Each row of a before or after table is a point. One or more steps were done to the points. Then noise was added and the rows were shuffled. The steps act on how far a point lies along the listed directions, d1 being the first. Write out the steps. A step turns or swaps two directions, mirrors them in a line or flattens them onto one, adds a multiple of one to another, or multiplies one. Angles are multiples of 10 degrees, from the lower direction toward the higher: turns from -170 to 170, lines from 10 to 170 but not 90. Use the fewest steps. Two steps may share a direction if one is a turn and the other turns, adds or multiplies; they go together, in the order done. Otherwise the lowest direction goes first.

Directions:
(1): [ 0.14 -0.40  0.17]
(2): [ 0.39  0.04 -0.23]
(3): [0.18 0.21 0.35]
Before (14 x 3):
[[-0.29  0.27 -0.27]
 [-0.08 -0.03  0.22]
 [-0.29 -0.20  0.09]
 [ 0.27  0.14 -0.24]
 [ 0.09 -0.14 -0.13]
 [-0.25 -0.10  0.07]
 [-0.11 -0.05 -0.31]
 [-0.04  0.12 -0.08]
 [-0.09  0.18 -0.07]
 [-0.30  0.15 -0.19]
 [-0.22  0.37 -0.47]
 [-0.19 -0.11  0.12]
 [ 0.28  0.10 -0.28]
 [ 0.17 -0.28 -0.22]]
After (14 x 3):
[[-0.32 -0.29 -0.10]
 [ 0.06 -0.22 -0.31]
 [ 0.13 -0.45 -0.55]
 [-0.64  0.14 -0.66]
 [-0.55  0.00 -0.37]
 [-0.33 -0.26 -0.65]
 [ 0.03  0.07  0.36]
 [ 0.22  0.15 -0.23]
 [-0.30 -0.18 -0.06]
 [ 0.18  0.04 -0.31]
 [-0.60  0.09 -0.40]
 [-0.10  0.09 -0.09]
 [-0.16 -0.14  0.05]
 [-0.17  0.17 -0.03]]
Steps: add 0.5 times d1 to d2; multiply d3 by 2.5

Directions:
(1): [-0.35 -0.05  0.01  0.48 -0.22 -0.09]
(2): [-0.19  0.28 -0.20 -0.27 -0.22 -0.36]
(3): [-0.29 -0.31  0.06 -0.31 -0.25  0.26]
Before (9 x 6):
[[-0.15 -0.39  0.20 -0.51 -0.09  0.39]
 [-0.10 -0.05  0.03 -0.37 -0.03  0.14]
 [-0.18 -0.34  0.08  0.14 -0.19  0.29]
 [-0.24 -0.07  0.13  0.16 -0.13  0.06]
 [ 0.45  0.44 -0.17  0.03  0.35 -0.29]
 [-0.38  0.42 -0.18  0.13 -0.12 -0.64]
 [-0.44 -0.21  0.04  0.15 -0.22  0.14]
 [ 0.17  0.31 -0.10 -0.30  0.12 -0.03]
 [-0.46  0.10 -0.17  0.09 -0.38 -0.22]]
After (9 x 6):
[[ 0.17  0.51 -0.22  0.26  0.13 -0.47]
 [-0.30 -0.02 -0.01 -0.23 -0.17  0.02]
 [-0.18  0.35 -0.13  0.02 -0.13 -0.21]
 [-0.11 -0.35  0.15  0.02  0.06  0.40]
 [-0.32 -0.22  0.06 -0.63 -0.26  0.13]
 [ 0.10 -0.32  0.09 -0.22  0.00  0.37]
 [-0.24 -0.26  0.08  0.49 -0.12  0.25]
 [ 0.00 -0.15  0.20  0.03  0.07  0.24]
 [-0.30 -0.03  0.14  0.82  0.10 -0.13]]
Steps: turn d1 and d2 by -80 degrees

Directions:
(1): [ 0.35  0.20  0.18  0.01 -0.08  0.47 -0.06  0.20 -0.38]
(2): [ 0.30 -0.24  0.22 -0.19  0.30 -0.22 -0.44  0.19  0.09]
(3): [-0.16 -0.17  0.16  0.52  0.26 -0.14  0.18  0.30 -0.23]
(4): [-0.36  0.22  0.16 -0.36  0.44  0.20  0.14  0.14  0.07]
(5): [ 0.30  0.00 -0.39 -0.07  0.06  0.00  0.33  0.44  0.25]
Before (13 x 9):
[[ 0.27 -0.16  0.00  0.22 -0.27 -0.01 -0.05 -0.25 -0.28]
 [ 0.28  0.13 -0.18 -0.01 -0.47  0.14 -0.22 -0.27 -0.25]
 [ 0.27 -0.09 -0.18 -0.14 -0.55 -0.11 -0.14 -0.48  0.05]
 [-0.15 -0.10  0.28  0.37 -0.02 -0.10 -0.17 -0.01 -0.11]
 [-0.40  0.14 -0.05 -0.22  0.31 -0.03  0.08 -0.12  0.20]
 [-0.13  0.26  0.18 -0.09  0.34  0.23  0.29  0.51 -0.28]
 [-0.60  0.06 -0.27  0.28  0.09 -0.34  0.56  0.17  0.33]
 [-0.03 -0.18 -0.28  0.11 -0.01 -0.18  0.09  0.35  0.21]
 [ 0.09  0.10 -0.13 -0.09 -0.52  0.16 -0.22 -0.27 -0.15]
 [-0.13 -0.13 -0.01 -0.24 -0.11 -0.13 -0.24 -0.30  0.10]
 [ 0.18  0.03  0.17 -0.02 -0.30  0.56 -0.04 -0.01 -0.33]
 [-0.25 -0.06  0.27 -0.20 -0.33 -0.33 -0.50 -0.79  0.04]
 [ 0.17  0.43  0.13 -0.43 -0.05  0.60 -0.01  0.11 -0.29]]
After (13 x 9):
[[-0.01 -0.19 -0.27  0.09 -0.01 -0.18  0.06  0.34  0.22]
 [-0.29 -0.05  0.24 -0.18 -0.37 -0.30 -0.44 -0.81  0.02]
 [-0.58  0.02 -0.23  0.31  0.15 -0.38  0.53  0.21  0.31]
 [-0.15 -0.11 -0.03 -0.22 -0.14 -0.10 -0.21 -0.33  0.10]
 [-0.14 -0.12  0.29  0.35  0.00 -0.10 -0.21  0.00 -0.09]
 [-0.39  0.15 -0.04 -0.22  0.33 -0.03  0.08 -0.13  0.20]
 [ 0.05  0.11 -0.14 -0.04 -0.53  0.18 -0.16 -0.28 -0.16]
 [ 0.14  0.46  0.12 -0.41 -0.07  0.62  0.03  0.11 -0.32]
 [-0.12  0.24  0.21 -0.10  0.37  0.22  0.24  0.51 -0.28]
 [ 0.22 -0.07 -0.20 -0.10 -0.57 -0.09 -0.08 -0.50  0.04]
 [ 0.18  0.02  0.18  0.02 -0.30  0.56 -0.03  0.00 -0.34]
 [ 0.24  0.15 -0.19  0.02 -0.49  0.16 -0.17 -0.27 -0.26]
 [ 0.27 -0.18  0.02  0.23 -0.27 -0.02 -0.05 -0.25 -0.28]]
Steps: turn d2 and d3 by -10 degrees

Directions:
(1): [ 0.17  0.20  0.07 -0.17  0.28 -0.06  0.03 -0.18  0.10  0.31  0.33  0.05
  0.08 -0.71]
(2): [-0.08 -0.08 -0.19  0.22  0.08 -0.05  0.24 -0.31  0.54  0.22  0.14  0.27
 -0.47  0.21]
Before (10 x 14):
[[ 0.17  0.09  0.02  0.10  0.03  0.06 -0.08 -0.08  0.08  0.33  0.10  0.11
  -0.08 -0.25]
 [ 0.38  0.29  0.34 -0.21  0.35  0.00  0.10 -0.24  0.18  0.42  0.47  0.13
  -0.13 -0.98]
 [-0.01  0.04 -0.08 -0.01  0.32 -0.04  0.27 -0.42  0.71  0.24  0.26  0.08
  -0.12 -0.45]
 [-0.13 -0.27  0.07  0.20 -0.36  0.12 -0.06  0.09 -0.21 -0.30 -0.21 -0.18
   0.12  0.83]
 [ 0.17  0.01  0.10  0.05  0.13  0.11  0.02  0.03  0.04  0.10  0.06  0.15
   0.21 -0.32]
 [-0.01  0.14 -0.18  0.22  0.12 -0.07  0.60 -0.47  0.83  0.53  0.41  0.49
  -0.47 -0.22]
 [-0.02 -0.07 -0.09  0.02  0.20  0.02  0.04 -0.11  0.38  0.36  0.18 -0.06
  -0.07 -0.42]
 [-0.32 -0.05 -0.20  0.16 -0.24 -0.11  0.27 -0.29  0.37  0.03 -0.18  0.25
  -0.32  0.35]
 [-0.41 -0.21 -0.05  0.47 -0.12  0.10  0.18 -0.02  0.48 -0.16 -0.35  0.25
  -0.72  0.81]
 [-0.08 -0.05  0.19  0.07 -0.20 -0.05 -0.02  0.32 -0.34 -0.34 -0.29 -0.03
   0.04  0.21]]
After (10 x 14):
[[ 0.34  0.25  0.25 -0.12  0.35  0.00  0.16 -0.30  0.38  0.47  0.49  0.20
  -0.27 -0.83]
 [ 0.15  0.31  0.01 -0.06  0.14 -0.05  0.40 -0.25  0.34  0.44  0.39  0.22
   0.02 -0.68]
 [-0.09 -0.23  0.10  0.14 -0.37  0.14 -0.12  0.15 -0.33 -0.31 -0.23 -0.27
   0.22  0.71]
 [-0.11 -0.10  0.14  0.12 -0.21 -0.08  0.03  0.28 -0.22 -0.32 -0.28  0.01
  -0.07  0.32]
 [ 0.17 -0.05  0.06  0.14  0.11  0.14  0.06 -0.04  0.16  0.13  0.08  0.19
   0.16 -0.22]
 [ 0.16  0.12 -0.01  0.07  0.01  0.06 -0.08 -0.10  0.09  0.31  0.09  0.06
  -0.06 -0.27]
 [-0.03 -0.03 -0.05 -0.01  0.22 -0.01  0.02 -0.08  0.30  0.34  0.19 -0.08
  -0.01 -0.47]
 [ 0.06  0.11  0.02 -0.11  0.31 -0.05  0.21 -0.32  0.50  0.16  0.28 -0.05
   0.07 -0.62]
 [-0.23 -0.03  0.21  0.10 -0.10  0.11 -0.12  0.27 -0.13 -0.30 -0.36 -0.06
  -0.14  0.26]
 [-0.23  0.06 -0.01 -0.07 -0.24 -0.06  0.13 -0.13  0.00 -0.02 -0.18  0.07
   0.08 -0.02]]
Steps: flatten d1 and d2 onto the line at 20 degrees

Directions:
(1): [ 0.06  0.50  0.07 -0.40 -0.37  0.10 -0.10 -0.36  0.37  0.00 -0.37 -0.08
 -0.04  0.26 -0.15  0.03  0.25 -0.13  0.22  0.38]
(2): [-0.07 -0.23  0.24  0.15 -0.06 -0.04  0.13 -0.38  0.35 -0.10 -0.35  0.20
  0.30 -0.31 -0.09  0.58 -0.34  0.22 -0.24  0.02]
(3): [ 0.21  0.09 -0.23 -0.18 -0.11 -0.46  0.32 -0.46 -0.06 -0.34  0.32 -0.07
 -0.41  0.10  0.12  0.26 -0.21 -0.16  0.09 -0.35]
(4): [-0.56  0.53  0.29  0.23 -0.06 -0.27 -0.29 -0.08 -0.21 -0.31  0.02  0.06
  0.06  0.07  0.20 -0.03  0.09  0.45  0.09 -0.21]
Before (13 x 20):
[[-0.35 -0.10  0.00  0.43  0.35  0.02 -0.13  0.48 -0.61 -0.05  0.47  0.06
   0.16 -0.05  0.26 -0.35  0.05  0.19  0.07 -0.47]
 [ 0.00  0.17 -0.29  0.03  0.32 -0.20  0.12  0.38 -0.59 -0.31  0.59 -0.18
  -0.30  0.21  0.36 -0.24 -0.06 -0.09  0.07 -0.29]
 [-0.20  0.01 -0.03  0.14  0.23 -0.20 -0.05  0.18 -0.15 -0.21  0.20  0.36
   0.11  0.00  0.21 -0.01  0.10  0.21 -0.19 -0.15]
 [-0.02 -0.03 -0.12  0.31  0.27 -0.13 -0.03  0.40 -0.53 -0.06  0.50 -0.03
  -0.19 -0.20  0.41 -0.47 -0.09  0.06 -0.14 -0.43]
 [ 0.26 -0.54 -0.23  0.20  0.15 -0.22  0.29  0.14 -0.26  0.01  0.39 -0.08
  -0.15 -0.07  0.14 -0.03 -0.45 -0.07 -0.13 -0.39]
 [-0.57  0.06  0.15  0.34  0.23  0.26 -0.29  0.63 -0.45  0.22  0.04 -0.10
   0.24 -0.10  0.13 -0.42  0.20  0.33  0.09 -0.03]
 [-0.50  0.79  0.43  0.17 -0.12 -0.01 -0.44 -0.10  0.09 -0.17 -0.27  0.06
   0.24  0.10  0.04 -0.19  0.24  0.60  0.08 -0.01]
 [ 0.01 -0.31 -0.16  0.18  0.37 -0.54  0.24 -0.08 -0.24 -0.10  0.37  0.02
  -0.22 -0.07  0.33 -0.10 -0.33 -0.20  0.09 -0.40]
 [-0.10 -0.01  0.09  0.11  0.09  0.18 -0.26  0.18 -0.05  0.02  0.08 -0.08
   0.13  0.13 -0.03 -0.06  0.10  0.03 -0.15 -0.13]
 [-0.12  1.18  0.12 -0.58 -0.53 -0.06 -0.34 -0.28  0.11  0.03 -0.21 -0.45
  -0.43  0.75  0.06 -0.42  0.68 -0.08  0.54  0.16]
 [ 0.04 -0.60 -0.16  0.35  0.24 -0.18  0.20  0.10 -0.19 -0.22  0.25  0.09
   0.19 -0.41  0.03  0.42 -0.39  0.22 -0.31 -0.29]
 [-0.19 -0.06  0.11  0.09  0.15 -0.17 -0.01 -0.11 -0.10 -0.21  0.00 -0.02
   0.25 -0.11  0.17  0.09 -0.21  0.24  0.06 -0.36]
 [ 0.03  0.89  0.14 -0.51 -0.35  0.26 -0.27 -0.28  0.23  0.07 -0.28 -0.06
  -0.32  0.58 -0.19 -0.45  0.49 -0.12  0.55  0.49]]
After (13 x 20):
[[ 0.37 -0.22  0.00 -0.27 -0.17  0.08  0.24 -0.27  0.38  0.26 -0.31 -0.22
  -0.11  0.03 -0.13  0.28 -0.07 -0.20 -0.07  0.05]
 [ 0.30 -0.25 -0.28  0.17  0.32  0.04  0.07  0.48 -0.41  0.15  0.46 -0.06
  -0.23 -0.20  0.30 -0.51 -0.09 -0.16 -0.12 -0.24]
 [-0.12 -0.22  0.03  0.28  0.14  0.17 -0.19  0.58 -0.28  0.25  0.13 -0.11
   0.12  0.09  0.09 -0.45 -0.03  0.13 -0.05 -0.05]
 [ 0.18 -0.37 -0.26  0.11  0.49  0.27  0.10  0.73 -0.41  0.13  0.35 -0.14
   0.03 -0.01  0.15 -0.30 -0.05 -0.22 -0.12  0.05]
 [ 0.23 -0.24 -0.15 -0.23  0.13  0.08  0.14  0.00  0.04  0.07 -0.02 -0.14
   0.11  0.00 -0.01 -0.05 -0.12 -0.15  0.11 -0.10]
 [ 0.09 -0.08 -0.39 -0.08  0.11 -0.32  0.40 -0.11 -0.43 -0.21  0.58 -0.27
  -0.49  0.01  0.23  0.02 -0.24 -0.18  0.21 -0.51]
 [-0.04 -0.40 -0.05  0.20  0.46  0.09 -0.08  0.47 -0.13  0.38  0.02  0.00
   0.14 -0.05  0.15 -0.52  0.01 -0.23  0.05  0.16]
 [ 0.06 -0.02 -0.07  0.00  0.03 -0.06 -0.07 -0.07 -0.06 -0.13  0.23 -0.12
  -0.10  0.22  0.02  0.11 -0.01 -0.11 -0.11 -0.32]
 [ 0.21 -0.21 -0.28 -0.12  0.19 -0.09  0.16  0.14 -0.05 -0.06  0.23  0.28
  -0.08  0.06  0.11 -0.06  0.12 -0.14 -0.14 -0.04]
 [ 0.22 -0.36 -0.44  0.07  0.31 -0.06  0.26  0.26 -0.49  0.01  0.63 -0.07
  -0.21  0.02  0.17 -0.28 -0.05 -0.32  0.13 -0.47]
 [ 0.68 -0.09 -0.32 -0.37 -0.12 -0.17  0.52 -0.56  0.38 -0.11  0.09 -0.09
  -0.34  0.00 -0.13  0.30 -0.27 -0.32 -0.02 -0.15]
 [-0.02 -0.09 -0.18  0.10  0.09  0.09 -0.13  0.37 -0.23 -0.04  0.15 -0.07
   0.15 -0.09 -0.02 -0.11  0.14  0.10 -0.02  0.06]
 [ 0.15  0.07  0.16 -0.16 -0.13  0.04  0.12 -0.48  0.32 -0.04 -0.22  0.15
  -0.17  0.07 -0.18  0.19 -0.16  0.01  0.13  0.15]]
Steps: flatten d1 and d2 onto the line at 40 degrees; turn d3 and d4 by -150 degrees
